Each row is a point. Any point is a mix of the corners, with weights that add up to 1. It lies inside the corners' shape when no weight is negative. Say inside or outside, and name the corners with a negative weight.
(in the rows, 128 means zero)

Corners:
(1): [165 135 150]
(2): [106  86 150]
(3): [142 156 127]
(4): [172 163  96]
Points:
[145 142 122] -> inside
[163 135 147] -> inside
[164 142 134] -> inside
[176 151 141] -> outside (2)
[169 180 116] -> outside (2)

Corners:
(1): [ 93 155 126  84 162 119 168 160  67]
(2): [175 124 179 169 107 144 131 114 113]
(3): [131 137 107  91  59 143 100 124 203]
(4): [120 138 102 158 146 157 163  68 159]
(5): [104  45 177 110 124  88 156 141 110]
(6): [111 158 109 151 111  93 171  86 131]
(7): [150 122 128  82  99 110 132  88  92]
(8): [152 138  86 101 104 109 165 110 142]
(9): [122  93 103 137 132 142 121 143 114]
(10): [100 109  61 138  97 197 157 115 146]
Points:
[132 121 130 103 105 111 148 104 120] -> outside (9)
[138 135  94 139 110 149 138  89 143] -> outside (1, 5)
[121 142 114 164 127 170 147 108 145] -> outside (5, 7, 8)
[122 109 129 145 116 139 147 124 141] -> outside (7)
[139 118 116 141 103 131 146  97 145] -> outside (1)

Corners:
(1): [ 75 143 135 160 109 131 135 144 173 166 147 173  87 151  88 118 151  91]
(2): [144 112 138 120 137 142 119 113  97  89  72  65 112 161 123 107 123 185]
(3): [ 77 157 145 151 123 114 151 129 152 192 158 159 156 151  99 112 108 126]
(4): [161 150 123  97 155 146  92 148 134 107 128  91 119 129 184 176 141 176]
(5): [120  94 102  81  96 128 110 163 130  74  96  52 116 128 165 164  95 172]
(6): [112 118 127 108  86 113  88  99 118 118  91 239 137 151 117 103 105  96]
(7): [134 120 116 115 148 137 104 170 125  79 126  88 155 125 112 159 112 118]
(8): [ 95 133  92 132 131 126 189 164 122 182 147 182 128 160 134 119 190 115]
(9): [111  58 152 161  98 146 114 102 130  98 136 235 101 141 132 114 101 143]
(10): [118 122 161  98 134 138 153 115 106  82 112 101 108  94 146 144 111 133]
(11): [172  87 128 167  77 144 127  86 113 123 123 186 112 119 135  95  89  96]
(12): [118 128 156 129 145  86 178 155 183 158 159 172 132 159 115  85 165  76]
(13): [105  94 110 149 106  92 126  63 145 133 160 186 106 162 120 137 122  96]
(14): [155  66 113 109 120 132 132  94 165 130 121 196 112 121  99 114 103 119]
(15): [107 111 108 110 172 174 116 130 125 112  82  99 115 153 176 140 100 120]
(16): [103 135 127  89 120 164 145 127 142 171 190 162 143 161 108  78 175  79]
(17): [100 122  99 125 153 132 125 128 144  92 116  99 141  91 160 101 146 158]
(18): [ 89 118 120 127 157 101 144 152 119 186 183 176  95 140 123  78 135 125]
(19): [143  82 159 112 134 138 102 123 112 130  82  42 135  96 169 154 138 157]
Points:
[122 105 125 119 125 129 125 119 131 120 124 150 126 136 132 124 117 125] -> outside (1)
[115 132 147 113 144 145 116 153 127 104 109  83 129 130 150 123 117 139] -> outside (8, 13, 14)
[125 108 132 125 121 132 125 124 128 126 126 150 120 145 123 123 116 121] -> outside (17)
[114 114 126 122 115 122 186 118 134 198 141 139  94 171 107  99 149 103] -> outside (4, 6, 7, 9, 17)
[119 114 131 127 135 133 133 125 132 133 128 147 125 139 129 117 134 119] -> outside (5)

Corners:
(1): [136 120 129 167 117 118 131 196 103 144 153 153 140 128  95 115 138 109
 136  84]
(2): [166 178 134  89 122 100 110 171 115 124 146 140 120 103 133  77 149 132
 104  67]
(3): [ 87  95  95 152 124 112 135 118 120 124 106 162 113  98 132 122 162 131
  91 147]
(4): [123 128 122 116  61 145 122 166 131 112 152 157 124  99 144  52 127 104
  90  84]
(5): [136  88 117 115 147 107 176  95  92 110 105 148  83 139 115 113  57 103
 129 158]
(6): [ 84 154 189 127 111 140 102 141 102 113  86 116 128 150 157 140 116  73
 151 108]
(7): [ 99 128 176 109  73 151 124 118  43 141  85 104 166 111 163 188  96  78
 178 135]
(8): [122 120 161 100  94  94 132 202 166 188 136 141  98  78 125 103 115 121
 126 110]
(9): [104 161 102 156 154  90 174 126 109 114 122 108 115  93  78 126  68  93
 110 134]
(10): [123  98 170 102 107 110 123 146 167 120 135 141 164 120 110  74 126 162
  89  88]
(11): [ 92  89 110  92 101 132 135 133 108 182  97 143 125 150  80  88 133 128
  64 106]
(12): [ 95 143 150  72 129  99 105 186 127 118 176 178 154  96 124  70 132 111
 117 114]
(13): [104  88  89  85 135 125  92 206 153 135 143 156 154  80 141 117  82 147
 104  76]
(14): [125 136 125 129  84  93  94 175 146 127 159 163 165 143 125 116 121 124
  78 111]
(15): [ 90 150 164 131 101 127  92 129  75 137 129  72 117 125 148 121  88 129
 176 157]
(16): [139 118 174  97 114  59 108 234 119 127 151 117 138 102 150  67 142 108
  92  93]
(17): [ 82 132 145  99  85  93 109 118  98 113 104  85 156 157 146 134 134  64
 204 111]
(18): [111 135 150 115  90 166 127 138 114  82 107  77 157 157 132 171 138  58
 183 184]
(19): [110 122 134 141 136 159 118  76 110 150 124 101 172 156 178 123 109  67
 160 155]
(20): [115 103 129 106 145 100  94 103 104  99 121 123  82  82  71 136 101  81
  93 110]
(21): [ 78 101  96 121 138 125 194  98 100 143 163  99  91 141 110 157  95 116
 107 124]
Points:
[134 145 146 118 112 108 129 137  98 116 130 117 139 127 112 100 110 100
 133 118] -> outside (3, 6, 8, 13, 21)
[102 114 135 120 110 119 128 139 119 129 129 128 134 123 125 118 116 107
 119 123] -> outside (2)
[133 113 125 125 115 106 146 183 139 153 145 161 139 116 131  88 120 140
  77  83] -> outside (12, 15, 17, 18, 20)
[120 120 126 112 122 105 128 152 127 130 144 129 126 114 117  97 119 124
 108 109] -> outside (6, 7)
[ 83 104 126 118 111 150 152  83  93 116 115 110 127  99 140 162  70  90
 169 156] -> outside (1, 2, 6, 11, 14, 16)
[120 129 143 125  99 118 124 162 115 133 123 123 144 131 139 110 120 107
 132 121] -> outside (12, 20, 21)
[ 99 117 124 112 108 103 124 171 127 131 135 144 104 109 103 101 119 113
 101 114] -> outside (2, 7, 10, 19)
[114 128 136 111 121 117 126 142 109 126 126 121 125 114 125 114 119 105
 130 113] -> outside (14)

Corners:
(1): [122 110 126 120 119 175 121  52  78 103  84 125 102  93 169 110  97 165
 131 124]
(2): [117  88  95 110 148  91 132 113 164 179 134 121 157 157  62  87 134 102
 141 102]
(3): [130  85 157  88 109 123 125  89  75 121  80 156 105 111 130 166  73 167
 101 118]
(4): [150 174 147 137  72 132 141 146 160  42 121  95 138 174 155 122 130 110
 158 121]
(5): [157 163 170 153 152 114 123 144 134  97  96 144 116 127 123 107 125  85
 137  81]
(6): [ 91 135 165 146 133 120  74 133 196 152 176  76 126 141 140 135 132  95
 192 151]
(7): [106 177 147 158  88 119  80 176 132 137 135 175 121 140 141 136 166 123
 190 146]
(8): [189  79 126 108 208 124 113 135 195 146 141 119 138 174  61 135 181 140
 117 134]
(9): [127 144 132 157 114 149 113  92  85 134  71 123 158  72 195 188 116 149
  86 131]
(10): [151  82 124 116 140 105  72 166 156 155 160  72 128 162  77  80 162 123
 107 121]
(11): [152 168 171 175 157 115 112 178 136  87 180 120 111 184 144 115 136  97
 133 137]
(12): [149 103 116 101 161 119  99 105 160 143 132 106 169 144  78 113 117 161
 125 189]
(13): [148 119 159 178 164 112 159 100 168 159 162 142 111 139  71  85 146 120
  93 145]
(14): [161 134  97  96  82 134 124  98  62 119  93 133  77  70 188 109  75 123
 113 165]
(15): [ 69 125 112 122  96 104  99  85  93  94 102 146 106  94 179 142  93 123
  74 137]
(16): [132  89 153 156  96  86 141 157 164 119  89 152 107 126 177 123 136 146
 135 158]
(17): [147 141 148 106 190 119 141 138 154 135 166  84 102 150  39 110 166 135
 195 123]
(18): [138  96 111 136 103 141 103 115  67 107  65 130  85  69 118 176  82 114
 125 160]
(19): [139 101 160 132 134  64 123  72 139 146 154 125 129 206  41 124 148 127
 111 161]
(20): [ 92  96 135 135 100 209 110 134  55 145  45 136 102  86 176 121 107 111
  99 156]
(21): [144 140 101 151 100 127 128 110 119 126  62 133  56  91 163 123  97 140
  94 121]
Points:
[131 108 128 130 121 123 113 121 121 124 107 128 118 126 123 133 125 137
 116 143] -> outside (5, 6, 14)
[135 120 137 141 121 127 115 126 113 118 101 129 111 115 136 138 116 123
 124 140] -> inside
[137 132 136 145 128 124 117 124 125 125 117 125 115 126 137 128 124 127
 116 134] -> inside
[129 126 146 138 135 118 116 121 140 133 130 122 118 137 113 120 132 119
 135 138] -> inside
[131 114 132 128 123 126 115 115 122 133 107 125 118 118 126 129 121 128
 122 137] -> outside (11)
[154 105 112 110 135 100 131 105 166 124 147  89 109 147  81  97 130 130
 141 158] -> outside (3, 5, 7, 9, 11, 20)
[137 122 129 124 122 124 112 120 117 119 107 125 113 121 133 129 116 126
 127 137] -> outside (13)
[134 124 135 123 138 145 137  96  94 121 117 135 110 122 111 127 123 135
 125 132] -> outside (5, 6, 10, 12, 16, 21)
[138 116 125 116 121 126 116 110 112 123  99 127 118 122 123 128 121 138
 125 135] -> outside (6, 11, 13)

Corners:
(1): [153 129 133 130 130 130 123 125 169 153 117 116 133 120 142 123 126 112
 110 152]
(2): [162 124 138 103 148  96 110 158 121 142 122 138 136 107 158 146 134 125
 155 157]
(3): [150 136 135 145 131 131 133 122 113 122 127 112  62 115 157 109 136 131
 149 128]
(4): [144 153 137 134 111  79 130 137 122 143 133 137 154 115 133 188 114 126
 148 103]
(5): [104 132 139 150 112 114 117 101 112 138  99 102 122 118 149 108 152 137
 131   7]
(6): [131 136 138 112 132 135 112 129 129 154 146 135 142 131 146 151 147 125
 117 152]
(7): [101 127 145 154 162 110 160 114 111 120 122 119 110 125 138 101 151 116
 138 127]
(8): [117 117 134 116 138 119 111 123 113 140 121 107 106 136 101 118 125 132
 159 129]
(9): [141 118 135 133 174 139 146 126 217 112 138 117  71 118 155 127 141 151
 132  95]
(10): [147 149 132 127 112 126 132 116 127 113 122 122 150 126 152 121 148 162
 152 120]
(11): [168 140 165 125 166 118 144 124 126 118 128 114 133 122 135 124  89 189
 154 116]
(12): [120 128 171 143 129 114 161 148 130 127 148 130 113 124 147 110 145 123
 160 142]
(13): [113 137 130 102 123  83 109 122 114 121 147 106 101 142 133 116 127 112
 134 151]
(14): [155  62 133 145 134 143 158 122 114 138 135 110 131 139 156 154 110 129
  89 102]
(15): [164 149 135 163 151  93 142 138 105 157 143 114 147 131 139 111 146 124
 161 131]
(16): [179 144 130 158 141 131 229 161 120 124 154 107 121 108 129 116 158 118
 150 134]
(17): [151 135 151 112 123 130 115 135 119 139  94 121 143 148 134 166 149 132
 153  80]
(18): [168 118 144 125 152 125 115 142 121 130 142 102 144 105 151 160 108 125
 153 151]
(19): [ 81 137 127 147 132 104 106 132 104 109 133 117 148 149 118 126 107 140
 101 134]
(20): [ 95 140 124 140 139 121 163 130 128 123 147 118 122 139 147 107  94 122
 134 160]
(21): [152 149 140 136 144 128 117 118 108 115 146 161 148 133 154 112 144 120
 136 122]
Points:
[141 139 137 130 134 111 118 133 120 135 128 121 130 125 137 129 147 124
 149 126] -> outside (11, 14, 20)
[137 129 139 140 140 122 139 125 129 130 133 115 124 129 141 125 128 133
 135 118] -> outside (2)
[140 126 142 126 145 113 128 132 128 133 136 123 142 131 139 140 114 135
 136 141] -> outside (3, 5, 16)
[136 131 140 127 137 119 125 126 127 130 130 120 126 129 143 131 128 134
 137 125] -> outside (16)

Corners:
(1): [107 145 105 126 110 101 147 115 129 133 123 135 160 148 182 107 142 131
 132 148]
(2): [121 124 131 129 127 113 139 129 117  92 113 146 121 127 132 130 139 120
 128 151]
(3): [127 155  83 123 108 144 156 109 125 133 127 141 149 150 153 110 120 112
 127 139]
(4): [146 139 103 125 121 109 103 126   7 115 152 138 139  99 126 140 113 146
 126 150]
(5): [132 149 135 138 126 131 142 161 128 125 125 144 122 132 131 151 113 139
 119 151]
(6): [143  96 139 118 105 105 138 122 149 142 108 122 135 111 136 126 117 116
 120 142]
(7): [103 141 108 119 112 118 125 114 134 134 115 141 132 144 122 122 163 149
 124  77]
(8): [140 130  99 132 138 118 115 123 126 127 112 137 137 128 139 146 156 115
 152 150]
(9): [136 149  90 126 125 107 102 112 130 109 121 134 129 143 140 119 130 133
 139 142]
(10): [124 151  80 116 112 156 152 120 130 143 122  89 145 149 159 120 118 113
 116 143]
(11): [139 130 127 118 119 144 148 175 118 133 186 131 122 124 191 116 109 115
 131 146]
(12): [129  88 131 139 162  97  98 121  92 132 125 150 121 136 128 136 121 133
 109 152]
(13): [109 136 140 119 119 126 109 124 146 136 117 135 124 135 132 145 120 103
 135 132]
(14): [121 128 126 130 148 107 131 122 101 132 122 138 124 147 135 124 129 127
 157 121]
(15): [124 108 145 141 104 139 104 117 148 132 127 132 144 133 123 128 123 142
 117 124]
(16): [111  96 134 129 141 112 123 156 152 122 132 141 136  84 125 150 119 131
 133 143]
(17): [128 125 132 135 120 118 137 145 116 135 142 125 136 129 126 142 122 106
 120 108]
(18): [124 127 134 154 118 116 111 150  87 119 116 151 120 103 139 123 117 145
 113 133]
(19): [126 149 144 124 139 104 142 123 149 139 114 137 137 123 125 113 140 111
 134 114]
(20): [122 139 135 134 109 128 146 113 132 149 148 123 126 112 136 127 118 125
 115 117]
(21): [149 128 130 116 134 119 141 121 126 108 107 134 143 120 179 131 116 118
 128 142]
Points:
[127 124 124 132 135 113 132 136 100 131 133 136 128 121 137 133 121 119
 128 149] -> outside (7, 9, 15, 21)
[126 136 113 133 130 117 129 140  97 128 142 132 129 120 138 133 126 130
 116 139] -> outside (3, 6, 13, 14, 15, 21)
[125 130 124 128 120 119 129 128 116 129 129 135 133 126 139 128 123 127
 125 133] -> outside (8)
[125 106 130 140 124 111 109 131 109 128 118 133 123 118 107 145 129 144
 119 120] -> outside (1, 3, 11, 13, 19, 21)
[130 128 129 129 126 122 129 129 139 133 121 133 132 126 139 129 123 121
 127 128] -> outside (1, 2, 4)
